Each point is reached from the start by the listed moves, each made once or not at all, plus a little noise. Is the number of moves made odd or even? Then give how often each move was made.
(in the rows, 128 means zero)

Moves:
(1): [148 177]
(2): [ 65 134]
Start: [131 105]
Points:
[ 69 112] => odd (0, 1)
[ 86 160] => even (1, 1)

Moves:
(1): [155 128 185 142 145  88]
(2): [105 157 129 124 115 132]
(3): [ 98  90 172 118  92 126]
(4): [154 143  94 153 125  71]
Start: [112 134 126 117 112 106]
Points:
[114 145 196 140  78   7] => even (1, 1, 1, 1)
[ 59 126 169 101  63 108] => even (0, 1, 1, 0)

Moves:
(1): [154 148 136 142 128 136 128 122 140 131 133]
(2): [132 136 142 113 127 119 118 139 116 137 109]
(3): [115 135 137 119 108 115 132 129 138 121 143]
(4): [126 163 116 136 132 102 144 141 101 139 143]
(5): [127 127 158 136 172 113 132 139 133 133 135]
(6): [115 134 124 128 125 156 123 139 122 110 132]
(7): [141 137 122 100 161 140 152 136 150  96 120]
(8): [124 123 132 127 135 131 137 156 144 155 141]
Start: [123 120 130 112 169 143 135 101 136 154 158]
Points:
[125 166 163 111 218  92 145 137 102 179 161] => odd (0, 1, 0, 1, 1, 0, 0, 0)
[143 184 163 103 235 112 191 155 173 162 207] => even (1, 0, 1, 1, 1, 0, 1, 1)
[122 121 178 102 219 123 137 148 146 193 158] => odd (0, 1, 0, 0, 1, 0, 0, 1)
[159 183 152 113 249 119 179 127 144 140 176] => even (1, 0, 0, 1, 1, 0, 1, 0)

Moves:
(1): [160 133 132 133 113 135 109 137 115 133 158 125  97 128]
(2): [119 161 136 131 113 130 132 138 134 123 115 132 125 138]
(3): [117 123 138 106 115 118 121 126 119 124 130 140 129 111]
(4): [117 116 115 156 128  95 131 145 140 114 142 138 113 121]
(5): [131 149 138 126 163 118 108 144 136 142 129 146 124 126]
(6): [112 131 147 130 131 136 136 113 122 137 154 121 128 128]
(7): [140 136 149 135 136  95 138 128 127 117 122 106 141 110]
(8): [118 121 145 126 114 128 112 158 134 137 128 110 143 131]
(9): [140 125 135 125 118 123 112 113 165 130 148 141 145 150]
(10): [120 149  88 128 129 114 123 128 113 148 140 124 160 135]
(11): [123 136 126 113 132 135 143 137 120 100 144 131 136 139]
Start: [147 124 141 127 118 160 124 128 122 121 136 109 140 100]
Points:
[102 161 162 122 141  75 112 183 109 116 200 100 188  77] => even (0, 0, 1, 1, 1, 1, 1, 1, 0, 1, 1)
[138 145 166 131 105 115 105 128 143 150 187  73 216 115] => odd (0, 0, 0, 0, 0, 1, 1, 1, 1, 1, 0)
[141 162 194 155  88 117 130 187 118  86 202  76 125  98] => odd (1, 1, 0, 1, 0, 1, 1, 1, 0, 0, 1)
[177 212 144 140 131 113  94 161 107 144 159 103 147  96] => odd (1, 1, 0, 0, 1, 0, 1, 0, 0, 1, 0)
[156 171 157 126 130  77  93 148 128 115 249 129 160  95] => odd (1, 0, 1, 1, 1, 1, 1, 0, 1, 1, 1)
[177 132 202 118  92 127 100 106 130 123 207 101 139  88] => odd (1, 0, 1, 0, 0, 1, 1, 0, 1, 0, 0)
[164 172 138 131  64 149  71 161 143 153 185 102 170 143] => odd (1, 1, 0, 0, 0, 0, 0, 1, 1, 1, 0)

Moves:
(1): [112 121 119 127 124 122 122 128 115 119 109 140 133 123 112 102 122]
(2): [131 123 118 133 147 132 146 142 107 130 115 133 122 138 104 108 114]
(3): [130 108 135 103 149 130 140 145 136 108 145 152 114 136  76 153 130]
(4): [118 142 120 125 121 133 134 105 109 125 122 133 128 126 135 122 122]
(5): [118 129 126 145 122 108 134 128 129 167 139 136 131 135 109 122 132]
(6): [140 148 109 120 116 128 140 109 114 111 143 148 138 164 135 136 145]
(7): [116 107 105  90 105 131 127 111 105 132 157 106 130 153 128 103 138]
(8): [115 137 138 124 125 103 148 100 143 125 144 136 106 114 129 114 136]
(9): [116 150 133 143 112 156 130 139 121 132 140 127 128 153 125 124 110]
(10): [141 117 118 139 157  87 134 138 132 146 109 119 152 157 128 161 109]
(11): [137 149 118 125  96 122 118 157 147 141 124 134 133 147 104 138 141]
(12): [155 125 135 154 125 137 137 112 137 129 150 120 115 143 107 113  97]
(13): [107 147 179 121 118 112 135 138  98 151 114 133 127 133 144 138 114]
(14): [138 126 136 106 112 111 139 128 118 119 129 113 148 120 135 126 118]
Start: [138 125 130 132 132 132 135 123 152 117 136 134 131 135 112 127 128]
Points:
[104 103  83  78 125  93 195  89 106 114 192 190 109 202   7  70 148] => odd (1, 1, 1, 0, 1, 1, 1, 1, 0, 0, 0, 0, 0, 0)
[127 133 179 158 142  55 172 100 137 148 122 142 125 166  92 114  66] => odd (1, 0, 0, 0, 0, 0, 0, 1, 0, 1, 0, 1, 1, 0)
[107 119 150 110 119 115 170 115  83 136 159 141 130 236  45 117  45] => even (1, 0, 1, 1, 0, 0, 1, 0, 1, 1, 0, 1, 1, 0)
[127  93 124 112 108  68 194  99 136 144 206 132 136 217   9  93  68] => odd (1, 0, 1, 0, 1, 0, 1, 1, 1, 1, 0, 1, 0, 1)
[114 103 134 103 143  71 195 123 132 117 150 177 118 132  10  84 109] => even (1, 1, 1, 0, 1, 0, 0, 1, 0, 0, 0, 0, 0, 1)

Moves:
(1): [115 114 141 143 154 131 136 128 124 128 146 108 135 121 124 125 129 118
 120 129]
(2): [135 130 145 133 126 104 128 112 120 133 134 124 132 127 130 137 127 140
 126 128]
(3): [124 133 117 123 103 128 129 103 139 131 145 131 116 111 127 132 124 138
 123 130]
(4): [125 141 133 119 128 114 133 129 145 135 135 131 132 114 133 117 121 132
 142 137]
(5): [122 131 137 128 126 127 137 125 137 122 129 121 133 136 135 132 129 114
 137 133]
(6): [104 126 131 134 117 136 111 139 129 117 129 130 111 129 129 113 121 115
 133 120]
(7): [130 133 114 121 121 124 134 136 125 162 111 100 109 137 131 103 147 125
 128 132]
(8): [122 105 120 123 133 149 132 132 127 126 125 113 145 136 153 112 136 130
 100 135]
(9): [126 142 139 131 117 145 123 148 131 117 118 148 124 121 137 129 119 107
 124 119]
(10): [124 133 130 134 129 109 129 124 106 129 119 124 124 129 110 118 134 127
 135 111]
(11): [138 116 132 126 124 128 130 144 124 126 123 115 126 135 124 116 136 129
 115 115]
(12): [139 143 126 116 133 126 127 116 132 132 123 119 116 122 127 121 131 113
 127 132]
(13): [124 127 115 148 126 132 119 115 143 123 129 133 123 120 131 127 132 133
 126 116]
(14): [129 117 115 121 115 133 110 148 128 144 133 135 134 131 144 133 118 114
 145 134]
(15): [129 119 127 127 125 121 144 114 126 134 125 130 122 131 128 139 127 131
 124 120]
(16): [101 114 114 130 117 114  98 127 143 137 123 108 123 116 107 138 127 136
 118 120]
(17): [133 102 117 143 126 125 133 129 128 148 125 125 137 130 123 130 120 140
 125 141]
(18): [100 144 112 136 138  99 121 132 132 138 156 103 136 131 137 118  95 117
 145 140]
(19): [145 138 131 119 130 143 137 108 129 141 146 125 143 139 128 135 111 128
 133 131]
(20): [135 131 129 123 131 124 129 136 101 128 108 113 126 129 129 134 125 144
 157 122]
Start: [131 125 130 148 145 126 110 112 136 113  94 100 126 136 124 136 133 131
 116 134]
Points:
[131 136 103 126 136 143 128  85 143 158  73  41 102 141 162  87 132 129
 135 129] => odd (0, 0, 0, 1, 0, 1, 1, 1, 0, 0, 0, 1, 1, 0, 1, 0, 0, 0, 1, 1)
[101 165 106 138 153  51 141  77 117 176 110   7  91 108 119  91 113 123
 166 135] => odd (1, 0, 1, 1, 0, 0, 1, 0, 0, 1, 0, 1, 0, 0, 1, 0, 0, 1, 0, 1)
[139 117 129 142 130 121 124 147 103 189  71  38 101 141 127  86 108  89
 162 115] => odd (1, 0, 0, 1, 0, 1, 1, 0, 1, 1, 1, 1, 0, 1, 1, 0, 1, 0, 1, 1)

Moves:
(1): [122 119 142 118 131 104 154 154 138 125 142 135 134 120 118 122 118 133
 116 129 127 107 113 152 115 135 130]
(2): [130 124 133 130 132 135 147 142 112 130 128 137 133 113 122 144 128  88
 122 141 143 122 137 123 117 125 132]
(3): [122 136 125 122 144 155 127 117 121 126 111 116 136 142 126 143 149 141
 144 122 123 127 123 116 124  97 132]
(4): [132 131 128 126 146 149 135 127 132 108 154 139 112 122 135 120 144 120
 113 104 129 113 142 132 165 120 136]
(5): [132 128 149 131 122 146 128 132 129 111 130 133  85 130 145 125  99 135
  97 125 122 129 102 120 142 107 123]
(6): [120 104 131 125 158  99 133 134 123 146 129 115 151 102 105 130 123 128
 130 138 130 127 126 153 120 137 119]
(7): [132 129 118 132 129 130 109 122 130 120  96 131 143 134 119 103 137 134
 126 140 117 126 110 127 115 148 127]
(8): [100 127 149  99 105 122 134 111 123 120 132 140 134 131 123 142 132 132
  95 124 122 125  96 136 162 151 105]
(9): [122 119 137 142 105 130 151 127 129 125 126 130 108 137 124 136 120 135
 104 118 138 118 115 116 135 124 130]
(10): [126 128 137 140 118 122 113 141 125 105 140 131 122 115 127 132 140 118
 138 123 126 133 142 135 134 113 138]
(11): [126 124 128 122 128 119 143 123 135 141 132 111 130 128 128 109 132 127
 136 128 125 135 108 130 125 114 133]
(12): [132 137 158 115 110 135 148 144 110 120 124 126 125 126 125 104 118 129
 141 112 137 152 154 128 125 116 135]
(13): [134 139 111 128 131 117 121 132 133 104 133 133 125 111 125 134 123 114
 114 141 142 146 166 129 117 147 136]
(14): [ 98 141 127 133 135 122 125 147 126 121 135 129 137 134 142 129 125 121
 116 123 129 132 120 117 139 134 138]
(15): [117 120 113 111 110 126 106 141 122 118 114 120 123 134 125 121 124 134
 140 126 148 120 141 138 106 119 140]
(16): [138 126 144 111 126 132 154 136 140 126 120 119 110 112 142 108 131 139
 141 123 142 133 128 122 125 126 122]
(17): [136 124 118 104 146  99 127 100 109 112 111 127 124 105 154 144 132 103
 128 132 115 119 133 157 139 145 145]
(18): [128 101 109 131 109 131 124 141 120 108 133 136 133 125 143 122 119 130
 125 138 128 143 135 138 111 123 140]
(19): [147 132  95 129 122 141 115 111 114 109 113 111 113 121 129 157 113 156
 121 126 132  70 106 142 126 153 101]
(20): [127 147 119 124 130 129 136 131 135 143 119 138 132 134 119 146 127 134
 127 132 145 141 109 122 134 126 118]
(21): [131 126 118 125 116 121 137 142 127 121 137 120  82 130 138 108 119 132
 128 143 125 151 123 145  89 144 133]
(22): [123 141 125 127 122 143 103 100 108 112 136 141 128 111 145 176 147 128
  98  97 138 113 125 132 145 129 135]
(23): [119 121 130 121 155 130 116  98 135  92 145 130 132 143 129 105 119 121
 146 116 121 135 115 135 124 142 150]
(24): [131 124 151 133 137 136 143 118 143 130 138 108 121 134 138 115 127 121
 113 127 129 111 112 151 148 139 143]
Start: [145 137 135 128 145 127 132 147 142 147 110 115 138 127 114 138 129 119
 155 107 136 108 121 136 122 123 134]
Points:
[132 143 140 138 151 122 153 189  84  38 133 130 137  36  95 188 129  87
  58  57 188  31 142 187 138 166 159] => even (1, 1, 0, 1, 0, 1, 1, 0, 1, 1, 0, 1, 1, 1, 0, 0, 0, 0, 1, 0, 0, 1, 0, 0)
[158 143 109  71 171 139 140 163 123  30 110  79  62  82 109 109 125 151
 203  80 203 122 160 199  80 131 160] => even (0, 0, 1, 1, 0, 1, 0, 0, 0, 1, 0, 1, 1, 0, 1, 1, 0, 0, 1, 1, 1, 0, 1, 0)
[121 180 113  86 157 144  70 143  73  12  82 125 131  82 154 169 187  80
 137  56 164 108 200 171 152 117 222] => even (0, 0, 1, 1, 0, 0, 1, 0, 0, 1, 0, 1, 1, 1, 1, 0, 1, 0, 0, 0, 0, 1, 0, 0)
[ 92 119 193  76  93 103 189 249 113  53 126 108  60  62 142 110  76  85
  89 133 216 179 119 201 100 132 163] => even (0, 1, 0, 0, 1, 1, 0, 1, 0, 1, 0, 1, 1, 1, 1, 1, 0, 1, 0, 1, 1, 0, 0, 1)
[138  69 159 115 156 141 181 159 156  60 158 112  27 106 153  68  78 136
 116  87 148 136  81 173 107 118 166] => even (0, 0, 0, 1, 1, 1, 0, 0, 1, 0, 0, 0, 0, 0, 0, 1, 0, 1, 0, 0, 1, 0, 1, 0)
[122 119 113  85 201 113 149 129 140  56 141  81  99  71 134  96 128 152
 120  63 144  42  31 217 100 199 149] => odd (1, 0, 0, 1, 0, 1, 1, 0, 0, 0, 1, 0, 0, 1, 0, 1, 0, 0, 1, 0, 1, 1, 1, 0)
